Each row of a before or after table is a point. The points were changed in one or more steps. Then noise was added and the rows were shuffled. The steps act on columns, c1 being the first. Write out the steps. A step turns or swaps two columns, mirrors them in a line or flattens them onto one, adds a multiple of one to another, or multiplies or shifts one. Angles are multiples of 10 degrees, from the lower column toward the higher: turns from -170 to 170, lines from 10 to 170 but not 90. Use the fewest steps. Two steps may share a column if one is a turn and the other turns, adds or multiplies; they go together, in the order done. Otherwise the lowest column goes first.

Before (11 x 2):
[[ -7 -48]
 [  1  -7]
 [-16 -18]
 [  0   2]
 [ 58  33]
 [-19 -56]
 [ -7 -27]
 [ 10   8]
 [ 54  37]
 [ -6 -45]
 [ 56  27]]
After, 11 rows:
[[  2  26]
 [ -1  46]
 [ -2  49]
 [ -1   6]
 [-51 -37]
 [ -2  -5]
 [-46 -46]
 [-52 -44]
 [ 10  57]
 [-11  -7]
 [ 14  23]]
Steps: turn c1 and c2 by -170 degrees

Before (9 x 6):
[[ 29 -24 -34  24  17  -5]
 [-13  -5  28 -34 -13 -28]
 [  0   7  -9 -24  18  12]
 [ 16  19  20 -23  -1  29]
 [ -8 -21  14  18  29   0]
 [ 35 -60 -39  23   4  24]
 [-41  10  23   7 -16 -30]
 [-20 -31  -4  30  42 -19]
 [-41  -8   8 -16 -14  -4]]
After, 9 rows:
[[-41  10  24  -3  -1 -61]
 [ -8 -21  15  32  27   0]
 [-43  -9  10 -20   3  -9]
 [-20 -32  -4  47  19 -37]
 [ 34 -61 -39  23 -35  48]
 [ 28 -25 -34  27 -23  -9]
 [-14  -4  27 -37  27 -55]
 [ 16  19  20 -22  24  58]
 [  0   7  -8 -11  21  22]]
Steps: turn c4 and c5 by -30 degrees; add 0.7 times c3 to c5; multiply c6 by 2

Before:
[[-20 -17 -19  21 -29  -5  15 -15   0  12  21]
 [ -7   2 -16  25  -2   2 -11  -7  19  14  14]
 [  8 -13  26   2 -11  -7 -19  19  -6 -17   3]
 [-15  24 -32   1 -15 -23  -6  -3  -3   2  27]
 [ -9 -11  -8  11 -10   4 -11   9  -7  37  -3]
 [ 19   8  42  21   5  -9  10 -36 -31 -36 -26]
 [ -9  11   9   3 -22   6   2  -1   9  16  11]
 [  9 -17  22  -2 -14 -28  20 -35   1 -30 -31]]
After:
[[  8 -15  14   3 -11 -11  16  19  -2 -19   9]
 [ 19   7  58  20   4 -23 -24 -39 -23 -36  12]
 [-14  26 -31   0 -17 -21  24  -2   9   4 -16]
 [  8 -16  40  -2 -14 -23 -35 -33  14 -29  10]
 [-20 -19 -12  24 -28  -4   1 -17   4  11 -25]
 [ -9  13  10   3 -23  10   5  -2   6  17  -9]
 [ -6   4 -13  25  -2  11  16 -10  15  13  -5]
 [ -8 -11 -12   9 -12   0   5  10  -9  37   8]]
Steps: add -0.5 times c8 to c3; turn c6 and c9 by -30 degrees; turn c7 and c11 by -140 degrees

Before, 11 rows:
[[ 26  25 -14   5  19  33   9  16  15  34   1  -7  -2   4  28   7   7  -2]
 [ -7  29   4   6  -8   0  14 -14  27 -20   3 -19 -19 -26  -2  13 -10 -15]
 [  2   2  13  -1  19 -14  17  36 -25  12  -3   4  10  26   8   4   4  13]
 [ 18   6  11  11   8  -3  15   2 -16  30 -22 -26  15   4   1  -7  22   4]
 [ 33  33   4  11  27   8  26   9   1  23   7 -26   1  15  25 -11  -2  -6]
 [  8   1  38 -24  -8 -18  -4  -7  12  -7  12 -14  23 -20  -1  17 -18 -11]
 [ -3  17  44 -19 -24  12  -9 -11  14   9  25 -20   3  -3   9   4  -3 -24]
 [-16 -15  26  11  11 -11  -3   7 -15  -3  19  -8  13 -26 -17  -6  -3  -4]
 [ 38  13   6 -12  31   2  11  15 -21  22  -6 -12  -9  16   5  -3  20  -2]
 [ -5   4  12  -2  16 -22   9  25   5  10   4   2  13  -6 -11 -23  17   5]
 [ -5  -5  25  -6 -14 -28 -10 -11  -3   4   2  -9  10 -13  -7  -1 -17 -38]]
After (11 x 18):
[[-17  29   3  13 -25   0  14 -15  27 -19   1 -19 -29  -8  -2  12 -11 -14]
 [-19 -14  26  28 -27 -10  -4   6 -15  -3  19  -6  23  10 -17  -5  -3  -5]
 [  4   1  38 -59 -19 -19  -3  -6  12  -7  11 -13  38  -9  -2  18 -18 -11]
 [  2  18  45 -47  -3  11  -9 -11  14   9  25 -20   4 -24   8   3  -4 -23]
 [ -2  -5  25 -15 -14 -29 -11 -11  -4   5   2  -8  15 -14  -7  -1 -18 -36]
 [ 44  33   3  28  14   7  26   8   1  22   8 -26   1  26  24 -12  -1  -5]
 [  9   1  14  -1  26 -15  17  37 -25  12  -4   4  17  17   7   5   4  14]
 [ 45  25 -14  12   4  33   9  17  13  35   2  -6  -3  20  29   5   8  -4]
 [  0   4  11  -6  -5 -24  11  24   4  10   3   2  22  14 -12 -23  18   5]
 [ 34   5  10  28   4  -2  14   2 -16  30 -24 -25  24   7   0  -6  22   4]
 [ 48  14   6 -28  16   3  11  16 -20  22  -5 -12 -13  31   4  -3  20  -2]]
Steps: add 0.5 times c10 to c1; multiply c4 by 2.5; swap c5 and c14; multiply c13 by 1.6

Before, 8 rows:
[[ -1 -24   1  13   6 -18   6   4  12   1  -1 -17 -10  17  13  -4  12  10
    7 -22 -10   1  -6   0  10  19 -13   9   3  -2  -7  11]
 [-11 -10 -27 -17   3  -8   3   1   3   5 -12 -15 -18  -6 -13  17  -4  14
   -5 -10   3  -2  -5  10   5  -3  -8 -14   6  31  -5   5]
 [ -2  -9  -2  -5   2   0   0   1  -7   9 -10 -11  11  12 -14  15  -8  12
    3  10  -6   2   2   6   2   4 -19 -19  -5  21  25  -6]
 [-15  -8  -1 -10  -2  12   4  -1 -15  10 -14 -10   3  -7 -13   8 -16  30
   -3  -4  -9  -6   4  13  -7 -20 -14  -9 -11   1  11   2]
 [ -1   8  18  -7 -16 -12  12 -15  13   6   8 -11 -25  18  37 -13  28 -13
   19 -35  -3  -1   1  -7  13  10  14  20   4 -16 -16  -5]
 [-36  12   8 -16 -17  10  -2 -34 -19 -10  33  24   6  31  -8  12 -10  -7
  -10   5  14  -5  -1  -5   1 -20   9   4  27 -30 -16 -17]
 [-15 -20 -14  17   7   8 -11  -1  -4   7  -3  -3 -18   2 -10   5 -17  23
   -2  -3   3  -3 -21   5  -3  -6  -3  -9  -8  15   8  -7]
 [-13 -16   1 -13   1  15  -3   4  -4   7  -1   0  -5  -5 -25   8 -12   3
  -13   0  -8  -2   4   3  -8   0 -12  -8  -6  17   6   0]]
After:
[[ -2  -8 -14  -5  -8  -1   0   1  -8  10 -11 -11  12  12 -14  15  -9  12
    7  -1  -7   1   1   7   2   4 -18 -18  -5  21  26  -6]
 [-13 -16 -17 -13  -1  15  -3   4  -4   7  -1  -1  -5  -5 -25   8 -12   3
   -8 -11  -8  -2   5   3  -9   0 -12  -8  -6  17   6   0]
 [ -2 -24  20  13   9 -19   6   4  12   1  -2 -17  -9  17  14  -4  13  10
  -15  17 -10   2  -6   0  10  20 -13   9   4  -2  -6  11]
 [-36  13  -7 -17  10  10  -2 -33 -19 -10  33  24   6  32  -9  14 -11  -7
    8 -16  14  -6  -1  -4   1 -20   8   4  26 -30 -17 -16]
 [-15  -9 -25 -10   5  12   4  -2 -15  10 -15 -10   3  -7 -13   8 -17  30
   -2  -2  -9  -6   4  14  -6 -21 -15 -10 -10   1  11   2]
 [ -1   9  60  -7  35 -11  13 -15  13   5   7 -11 -25  17  38 -14  28 -13
   -4  25  -3  -2   1  -7  12  10  14  21   4 -15 -16  -6]
 [-11 -10 -33 -17   3  -8   3   1   3   6 -10 -15 -18  -7 -14  17  -4  14
  -10  -1   3  -1  -5   9   6  -2  -8 -14   6  30  -5   6]
 [-15 -19 -40  16  -2   8 -11  -1  -5   8  -4  -3 -18   2  -9   5 -18  23
   -7   1   3  -3 -21   4  -3  -6  -3  -9  -8  15   7  -7]]
Steps: add 1.5 times c17 to c3; turn c5 and c20 by 140 degrees; turn c19 and c20 by 60 degrees

Before, 14 rows:
[[ 11   6  -5   0   2  -7  -5  -1   1   7  -2  -6  10   4  -1  -4  10  -4
   10   5   5   0  -2   0   5  -7   3  -4  -6   9  -3  -4 -10  -1   0  -1
    6   3  -1   5   7   0  -4   6  -8   7  -3   0  -8   0  -4  -4   4   9
    5  -5   4  11  13   5   1  -2   1   3]
 [ -4  -5   5  -3   0   3  -2   3   3  -7   3  -6   4   6  -7  -1 -15   0
    2   5   7   1  -6   1  -9  -3  -5  -1  -2  -2  -3   2   0  -3  -7   9
    7   3   0   0   9  -2  -2   7  -7   5   3  -4   0   9  -1   3  -8   7
    3  -7   1  -6 -12   8  -6  -6  -2   4]
 [ -8  -2  -3  -1   0   0  -6   3  -4  -9   6  -3   6  -7  -2  -4   6   1
    1  -1   0  -4   1   4  -7   0   4  -1  -2  -5  -1   0  -1   3   0  -6
   -1  -2   4   2  21   1  -1   4  -3   6   0   3   2  -5  -1   0   5   6
    6  -6   1  12 -10  -3   1   1   3   1]
 [ -4   3  -5   6  -2  -3  -4  -1   2   3   8  -6   9   7   3   1 -60  -1
    1   5   3   6  -3   7  -1  -5   5   3  -4  -4  -1  -4  -5  -8  -4  -3
    4  -8   0  -5   5   3  -4  -6   6  -1   2   2   0  10   0   4   1  -1
    5  -2   2  -2 -11   7  -1   1   6  -5]
 [  5  -5   3   6 -10   3  -6   3  -4  -2   3  -3  -5   7   1  -2   8   5
    1   6   5  -2   3  -2 -17  -8 -12   5  -6  -3   0   0  -2  -8  -7   0
   15   0  -1  -2   7   3  -4   7  -9  -3   2 -12   2   0   7   3   2   3
    4   5   7   1 -11   8  -3  16   5  -1]
 [ -4  -3   4  18   1   2  -5   0   0   3  -3  -5  -1   7   1  -7  10   0
   11  -9   4  -6   1  19   6  -1  -3  -5  -6  -1  -4  -4   1  -6  -6   2
   10   3  11  -7   2  -1  -1   0   3   4   3  -6  -5  -4   6   0 -12   7
    3  -4   7  -2   0  -2   0   3  -8  -5]
 [-12  -3  14  -3   3  -1   1  -8   1   7  -2  -5   2   7  -6  -6   8   0
    0  -3 -16  -4  -1  -3   4  -5   6  -5   3  21  -4  -4  -4   1   0  -4
    1   2   9  -5   3   2   3   4  -3   6  -2 -12   4   0 -14   3   2   6
    3  -6   2  -5 -12   9   7  -6 -13  10]
 [ -7   0  -5  -3   3   4   5   2  -4  -6  -3  17   3   4   2   4  10   0
    1  -6   3 -11   2   0 -12   1   4  -3  -1   6  -1   2  -5  -9  -4   9
   -2  -1  -2   9   0 -10  -1   5   6   4 -17   3  -8  -6  -8  -6  -3   8
   -6  -7   6  -2 -10   4  -5  -1  -1  -3]
 [-11  -4  -6  -3   0  -7   4  -2   4  -4  -1  -5   6 -15 -13  -3   7   3
    0   2   6  -6   4   6   4  -8   0   2   4   2  -1   5   1   2  -7   0
    0  -1   4   2   1   3   9   2   2  -8  -3 -21   4   5   2  -3   5   1
   -1  -7   7  -3  13   1  -1  -3   7   2]
 [  6  -6   4   3  -2   3  -2  -6   1   8   3   4  -5   6  -5  -6  -3  -2
   14  -4   2  -9  -2   2   6  -3   3   5  14  -4  -3  -4   5 -10  22  -6
   -2  -3   6  -7   0   1  -4   6   3   0  -5  -4  -8  -2   8   4   5   8
    2  -7   4   4 -13   1  -5  -4  -1   1]
 [-10  -5  -5   2   4   1  -3  -2 -16   3   3  10  10   5  -4  -1   7  -3
    1   3   2   8  -7  -5   0  -4   4  -4  -5   0  -4  -1 -10  -9  -8  -5
    4   1   2  -2   0   2   3   7  -5   5   1   3   1  -3  -2  -3   5   9
    2  -8   1  12   0 -13  -4  -6   6  -4]
 [-10   1  -2   2   4  -7  -6   0  -8 -22  -2  -6  10   4   1  -3   9  36
    5   4   5  -6   1  -4   6   0   6  -1  -4  -4  -3   9  -8 -10  -6  -1
   -1  -2  -1  -7  -1 -12  -4   7   2   3   3  -1  -3  -6   3   1  -1   5
    4  -4   4   3 -12   1   9   7   7   2]
 [ -9  17  -2   2 -16   4  -4  -1  -5  -7  19   8   0   4  -3  -4   6  -4
    4   3   4  -6  -1  -4   6  -2   1   3  -3  -2  -7   0  -2   4  -4  -1
    4   0   4  -1   8   3   8   3   5   7  -1   2   2  -4   5   1  -3  -1
    1  -4   2  -3 -13  -4  -1  -3   3  -1]
 [ -6  -5   6   0   2   3   4   2   4   5   3   2   7   5   2  20   8   2
    2   4   5 -11   0  -3   5 -10  -4  -3   4  -4  -9   2   4   8  -6   0
    9   2  -3   3  -1  -5   1   6   4   5   2   0   3  14   8   0   3  -1
   -4  -1  12   4  -8   8  -2  -3   0  -1]]
After, 14 rows:
[[-11   1  -1   2   4   8  -6   1  -7 -22  -2  -5  10   4   0  -3  -6  36
    5   3   4  -6   1  -4   6   0   5  -2  -3  -5  -3   9   9  -9  -5  -2
   -2  -1  -1  -7  -2 -12  -4   7   2   3   2  -2  -3  -7   3   1  -2   5
    4  -4   3   3 -11   1   8  -5   7   2]
 [ 11   6  -4   0   3   9  -5  -1   1   7  -2  -6  10   4   0  -4  -7  -5
   11   5   4   0  -1   0   5  -6   3  -4  -7  10  -3  -5  10  -1  -1  -1
    6   4  -2   6   6  -1  -4   7  -8   6  -3   0  -9   1  -4  -4   5  10
    4  -4   4  11  13   5   0   4   0   3]
 [  6  -5   5   3  -1  -4  -2  -6   1   9   4   5  -5   6  -5  -6   2  -2
   14  -4   2  -9  -2   3   6  -3   2   5  13  -5  -3  -4  -5 -10  23  -5
   -1  -9   7  -8   0   1  -4   6   3   1  -5  -4  -8  -2   8   3   4   9
    2  -7   5   4 -13   1  -6   3  -1   2]
 [ -5  -5   5  -3   0 -16  -2   3   3  -6   3  -5   4   6  -8  -1   3   0
    2   5   7   1  -6   2 -10  -3  -5  -1  -3  -2  -4   2  -1  -3  -7   9
    7   4  -1   1   9  -2  -1   7  -8   6   3  -4   0   8  -1   3  -8   7
    3  -5   1  -5 -13   8  -5   7  -2   4]
 [-11  -4  -6  -3   0   8   4  -2   5  -4  -1  -5   6 -15 -13  -3  -6   3
    0   2   6  -6   4   7   3  -7   0   2   3   2  -1   6  -1   2  -7   0
    0  -5   3   2   1   3   9   2   2  -8  -2 -21   3   6   2  -4   5   1
   -1  -7   7  -3  13   1   0   2   6   2]
 [ -7  -1  -5  -4   3  10   5   2  -3  -5  -3  17   3   5   2   4   4   1
    2  -6   3 -11   2   0 -12   1   3  -2  -1   7   0   1   5  -9  -4   9
   -2   1  -2   9   0 -10  -2   5   7   4 -17   3  -7  -6  -8  -7  -3   9
   -6  -7   7  -2 -10   4  -5   3  -1  -3]
 [ -8  -2  -2  -1   1   7  -6   4  -3  -9   5  -3   7  -8  -3  -4   0   2
    1  -1   0  -4   1   4  -7   0   4   0  -2  -5  -1   0   0   3   1  -5
   -1  -6   5   2  21   2  -1   4  -3   6   1   4   3  -5  -1   0   5   5
    6  -6   2  12 -10  -3   1  -1   3   1]
 [ -9  17  -2   3 -16   6  -4  -2  -5  -7  18   8   0   4  -3  -4   4  -5
    4   3   4  -6   0  -4   6  -3   2   2  -3  -2  -7   0   1   4  -4  -2
    4  -4   4  -1   7   3   9   3   5   7  -1   2   3  -4   5   1  -3  -1
    1  -4   2  -3 -13  -5  -1   3   4   0]
 [ -6  -5   5   1   2   8   4   2   3   5   2   2   7   4   2  20   3   2
    2   3   5 -11   0  -3   5  -9  -3  -3   4  -4  -9   2  -4   8  -6  -1
    9   5  -3   3   0  -5   1   6   4   5   1  -1   2  14   9   0   4   0
   -5  -2  12   3  -9   8  -2   2   0  -1]
 [  5  -5   3   6 -10   9  -7   3  -4  -2   3  -2  -5   7   0  -2   3   6
    1   5   5  -1   4  -3 -17  -8 -12   5  -6  -3   0   0   5  -9  -7   0
   15   0  -1  -2   7   3  -5   7  -9  -3   2 -11   2   0   6   2   2   3
    4   4   7   0 -12   9  -3 -15   5  -1]
 [ -4  -3   4  17   1  10  -5   0   0   2  -3  -4  -1   7   1  -7   1  -1
   11  -9   3  -6   1  19   6  -1  -3  -5  -6  -1  -4  -4  -1  -6  -6   2
   11  -8  11  -7   3  -1  -1   0   3   4   3  -6  -5  -3   5   0 -12   7
    3  -5   7  -2   1  -1   1  -3  -8  -5]
 [ -4   3  -5   6  -2 -60  -3  -1   2   3   8  -6   9   6   4   2  -3  -1
    1   6   4   6  -3   7   0  -6   5   3  -4  -4  -1  -3   6  -8  -4  -3
    3  -8   0  -5   5   3  -4  -6   6  -1   1   2  -1  10   0   4   1  -2
    6  -1   2  -2 -11   7  -1   0   6  -6]
 [-10  -6  -6   3   4   7  -3  -2 -16   3   3  10  10   5  -4  -1   1  -3
    1   3   1   8  -7  -4   0  -4   4  -4  -6   0  -4  -2   9  -8  -8  -6
    3  -1   2  -2  -1   2   3   7  -5   4   1   3   2  -3  -1  -3   5   9
    2  -6   1  12   0 -13  -4   9   6  -4]
 [-12  -4  14  -3   3   7   1  -8   1   7  -2  -5   2   7  -5  -6  -1   0
    0  -3 -16  -4  -1  -3   4  -5   6  -5   3  21  -3  -4   4   2   0  -4
    1  -7   9  -5   3   2   3   4  -3   7  -2 -12   4   0 -14   2   1   6
    3  -5   1  -5 -13   9   7   6 -14   9]]
Steps: swap c6 and c17; add -0.3 times c23 to c56; turn c33 and c62 by -170 degrees; add -1 times c39 to c38

Before, 10 rows:
[[  6  -8   9   6   3   9  16  24 -31 -14   7  23  -1 -19 -16 -38 -12  12
   -4  15  41  20  41 -31  12  27   5 -18  -7  -8 -14  25  -2 -26  -9 -17
  -24  12  -5   0  18 -14  -9  -4   9  24  19 -16  23  10 -11  32  15   6
  -20 -34   6  17   6 -14 -20  20  23  -4]
 [  1 -29  -9 -21  -7 -24  23   3 -24  22  22 -30  -8 -29  -4 -37  -6   3
  -11 -27 -12  31 -30 -28  11 -25  22  14  26  28   2 -25  19   8 -22  24
  -16   1 -13  21 -22   4   9   2  -9   2 -14  22  14 -13 -27   4 -14 -12
  -10  19  23 -21  31 -47 -31 -19  -6   5]
 [-12 -17  -4 -12  13 -18  26   8 -33   2  -1   0   8  23 -56   5 -31  21
   17 -25  -4 -35  15   0  -7  11  34  17  -2   8 -30  16  32 -36  -9 -30
    1 -15  20  60   1  -2  -2 -10  -1  24 -19   6   7  12  12  11  28  -9
   -3  19  23  -8 -24  -5  29  32  26   0]
 [-13 -14   2   8 -28 -17 -41  18 -26  16  16 -16   6 -30  -9 -22   7   9
   13 -12 -31 -16  -6  -8   2  24   5  15 -35  15   1 -23  12   2 -16  19
  -13   5   0  20  -1   8  24 -46 -10 -15 -18 -35 -30   8  30  -6 -30  16
   -5  32  16   8  12   8  26   6  -6   9]
 [  6 -16 -34 -14  22  17  14  22   5 -23   5 -25   6  19   0 -15 -28  -3
   -5 -35  12  25   8  21  -9 -12  31   1  19  17 -13 -12  13 -43  -1  11
  -12   0   8  -9  25 -16  24  -2  -2  20  11  37  52  -3  -6  43   7 -16
  -15 -10  11 -20   2 -14 -12 -11   7  23]
 [ 24  -5   3  -1  -7 -43   0  13  -1  12 -20 -21   0   3 -26   3   2 -17
   -5 -32   0  29   2 -20 -12  -8  34  15  23  -2  33 -19   3   3 -32  22
  -41 -17 -26 -17  -3   0 -40  -2  16   0 -19 -16 -36 -12 -23  10 -19 -26
   28   6   5  12   3 -25 -12 -16   2  14]
 [ 13  -5   7 -33 -11   5 -13  13   6 -33  11 -13  13 -18  -4  20 -14   1
   31   0  17  15  -2  13   0 -27 -20  30  20   2  -7  -1 -25  -9 -45   5
   -5  -4  26  20  -5  37 -10 -33 -22 -28 -22  14  33  29  20  29  31 -21
  -16 -36  16  -4 -14  -3   1  55 -25  25]
 [ 18   0 -21  10   9  -2  26 -20 -24 -26  22  18  16  -4 -44 -52  -5 -11
   10  -8  10  21 -13 -35  -4   7  18  12  34  -5   5 -21  12  -5 -34 -33
   14 -29  -4 -20  -4 -28 -12 -21  12  18 -17  22   2  -8 -10   3   9  16
    4   3 -25 -10   0  10 -15  -5  41 -29]
 [ 27  -3   6 -12   8  10  56  42   6   3  49   2   0   0  21  41   7 -13
   18  17   1   4 -11 -16 -28 -24  -9  12 -26 -23  -9 -32  13   7 -16   6
   -1 -24 -29   2   9  -4  24 -41  -8 -15   1   9  47   2 -16  27 -13  -7
    2  -5   9  13   2 -10 -12  10  16   4]
 [ 37 -12 -15   7  -1 -38   1  -3  20 -26  49  -9 -15 -13  14 -33  10  -8
   22 -12 -11 -21 -17 -33  -7 -21  -4  -7  22 -17 -30  -3  17 -25   5  30
    0  10  41   8 -16   5 -12  -6  14  -8  -3  -2  12  24  -2  24 -40 -26
   -6  -6   4 -10  30  -8  -3 -25   6  -6]]
After (10 x 64):
[[ 17   0 -17  10   9  -3  27 -21 -22 -25  21  17  17  -5 -43 -50 -12 -10
   10  -9  11  20 -14 -35  -5   7  17  11  31  -8   5 -21  12  -5 -35 -33
   15  12  -4 -20  -5  -7 -12 -22  29  18 -17  24   3  -7 -11   2  10  15
    4  26 -24  -9  -1   8 -15  -7  41 -28]
 [-13 -15  -1   9 -28 -17 -43  20 -25  16  16 -17   7 -30  -7 -22   8   9
   12 -11 -30 -16  -5  -7   3  23   7  15 -35  15   0 -24  11   2 -15  18
  -12  -9  -1  21  -1  34  24 -46  -4 -17 -18 -34 -29   5  29  -4 -32  18
   -5   3  16   5  12   9  25   7  -4   8]
 [-11 -17   9 -11  14 -18  25   8 -32   2  -1   0   7  23 -58   6 -29  19
   17 -25  -4 -35  14   0  -5  11  33  16   0  11 -29  17  32 -36  -9 -31
    2  -1  20  59   0  17  -1  -8  15  23 -18   7   6  10  12  12  28 -10
   -2   9  24 -11 -23  -5  30  32  26   1]
 [ 28  -2   3 -11   8   7  55  42   7   3  48   1  -1  -1  21  42   7 -12
   17  19   2   3 -13 -17 -28 -24  -9  12 -26 -22  -9 -33  10   7 -17   7
   -2  -8 -29   2  10  -6  25 -40  23 -16   1   8  48   6 -16  28 -15  -7
    3   2   9  13   3 -10 -13  10  17   4]
 [ 36 -13 -18   6  -1 -37   1  -4  19 -26  49 -10 -14 -12  14 -34   5  -8
   22 -11 -12 -21 -15 -32  -8 -23  -5  -7  21 -12 -31  -3  16 -25   3  30
    1  14  41   8 -18  -5 -12  -6  -9  -9  -2  -4  12  27  -3  23 -40 -27
   -6  -7   3 -10  29  -9  -3 -24   5  -5]
 [  5  -6  13   6   2   9  17  24 -32 -13   7  21   0 -20 -18 -36  -9  13
   -5  14  43  21  41 -31  11  26   5 -17  -8  -5 -13  26  -1 -26  -9 -16
  -23  10  -6   2  17 -38  -7  -2 -13  24  18 -17  23  11 -11  32  16   5
  -20   2   7  19   6 -14 -21  20  22  -3]
 [ 26  -6   2  -2  -5 -44   2  14  -2  13 -21 -20  -1   3 -26   4   3 -15
   -5 -31   2  29   1 -20 -11 -10  36  15  23  -5  32 -19   3   3 -32  22
  -39  17 -27 -16   0   7 -40  -1  20   1 -18 -17 -36  -9 -23  11 -21 -25
   27   2   4  12   3 -23 -13 -16   3  14]
 [  8 -16 -21 -10  21  18  15  21   4 -23   4 -26   6  20   1 -15 -38  -2
   -4 -35  11  23   8  20 -10 -10  31   2  20  15 -12 -13  12 -43  -3  11
  -12  -1   9  -8  26 -16  24  -2   1  19   8  37  52  -7  -5  45   9 -16
  -16  11  12 -18   3 -13 -14 -11   6  24]
 [ 13  -5  11 -33 -12   5 -11  13   6 -33  11 -13  13 -19  -3  19 -10   2
   30   0  15  14  -2  15   1 -26 -20  31  20   6  -8  -1 -27  -9 -46   5
   -5 -24  25  20  -4 -21 -10 -33   4 -28 -23  14  33  27  19  28  30 -22
  -16 -47  15  -3 -14  -4   2  55 -25  26]
 [ -1 -29  -6 -21  -7 -23  22   4 -25  24  21 -30  -8 -28  -4 -37  -8   2
  -11 -25 -11  30 -30 -28  11 -25  21  14  26  25   3 -25  20   7 -22  23
  -15  -9 -14  22 -22  19  10   3   0   2 -15  22  14 -18 -27   4 -12 -14
   -9   2  24 -20  31 -47 -31 -20  -7   6]]
Steps: turn c3 and c17 by 20 degrees; turn c30 and c50 by -10 degrees; turn c38 and c45 by -90 degrees; turn c42 and c56 by -70 degrees
